Every row gives one point. Each table stands for the endless flat space through its points: a line for two points, a plane for three, and so on. The two share one point or none. Which?

First, 2 rows:
[[ 17   0 -12]
 [ 14  -4 -10]]
Second (2 x 3):
[[  5  -7 -10]
 [ 11 -17  -2]]
They share: [  8 -12  -6]

First (4 x 6):
[[-25 -23 -46 -29  -4 -17]
 [-34  12 -21  -3 -10  -6]
 [-25  29 -10  10 -22   9]
 [-15  -9 -24 -21   0 -15]]
Second:
[[-10  15 -16  -8   8 -19]
 [-21 -11 -21 -17  -7  -3]
 [-13   9 -17  -9   9 -15]]
They share: [-16   0 -19 -14  -4 -10]

First:
[[  5 -20  24 -12  23   7  31 -21]
 [ -4 -11  18 -18  11  22  16  -6]]
Second:
[[-11 -10  17  -4   8  15   3 -18]
 [-11 -21  29  -7  21   8  10  -5]
 [  1  -6  11 -16   6  23  19 -20]]
They share: [ -1 -14  20 -16  15  17  21 -11]

First:
[[ -7  -4 -35  -4  -9 -15 -14 -40   6  12  24]
 [-21  21 -32 -13   0  35 -23  -6 -35  -7   2]
 [ 23 -10 -16 -31  17  -2 -18 -21  -8 -13 -10]
 [-26  11 -30  -9  -4  -2 -22 -28  -9   0  20]
 [-17  -7   1  -6  16 -34 -11 -27  13   8  16]]
Second:
[[ -7  -2 -18 -23   8   6 -35 -24 -23  -4  10]
 [  0   2 -13 -25  14  16 -11 -11 -26  13   3]
 [ 16 -26 -32 -33   1  28  -7 -21  -8  11  -3]
 [-10  -6  -9 -23  -6 -10 -39 -43 -22 -16   8]
 [  3  -4  -3 -27  -1   7  17 -21 -16  14  -9]]
They share: no point

First (5 x 14):
[[-16  40  51  50 -13   7  17 -31  -6 -31  28   4  26 -22]
 [-14  31  21   0  18  27  -1 -10   2 -14  21 -13   1 -14]
 [ 27  21  36  23  -1   7   3 -37  21   9  15 -40  41 -26]
 [ 33  -6 -11 -26  24  22  15   0  39  15  -3 -42   6   3]
 [ 28  13  32  41 -18  -8  17 -36  18  -1  20 -30  51 -19]]
Second (2 x 14):
[[ 15  28  20   5   6   5   9 -24  21 -12  16 -23  20 -14]
 [ 19  34  21   1   7   1   5 -29  24 -13  17 -26  22 -17]]
They share: [  7  16  18  13   4  13  17 -14  15 -10  14 -17  16  -8]

First (6 x 18):
[[-22   6  -1 -24  11  12  24  16  -9   1   0  -2 -28  10  18 -31  23 -15]
 [-10  15  10 -12 -12  14  40 -15  -8   9  11 -14 -22  -1  22  -4  38 -18]
 [ -9  30  -2  -3 -27  15   7 -15  23 -27 -16  19   1 -44 -31 -23   1  -9]
 [-10  22  -7  -3 -14  11  20  -4   1 -21 -10   3 -17 -12  -4 -24  15 -19]
 [ -1  -7 -11 -10 -13  46   7 -14  -8   3  23  24 -38   3  11  -7  38 -26]
 [-12  12  -5 -15 -12  30  -2  -3  17 -15  -4  31 -11 -29 -22 -26   7  -9]]
Second:
[[-23  34  22 -32 -18  22  35  -6   9   3   3  11  12 -30   5 -16  24   6]
 [-30  25  11 -21 -14  23  33 -27  22  -2 -20  17   7 -22  -7  -5  11  -6]
 [-16  31  16 -40 -19  16  29   7   1   9  18  13  -1 -37   0 -25  29  -3]
 [ -8  24  16 -32 -16  14  21   4   0   3  21   9 -11 -30   3 -22  28  -7]]
They share: no point
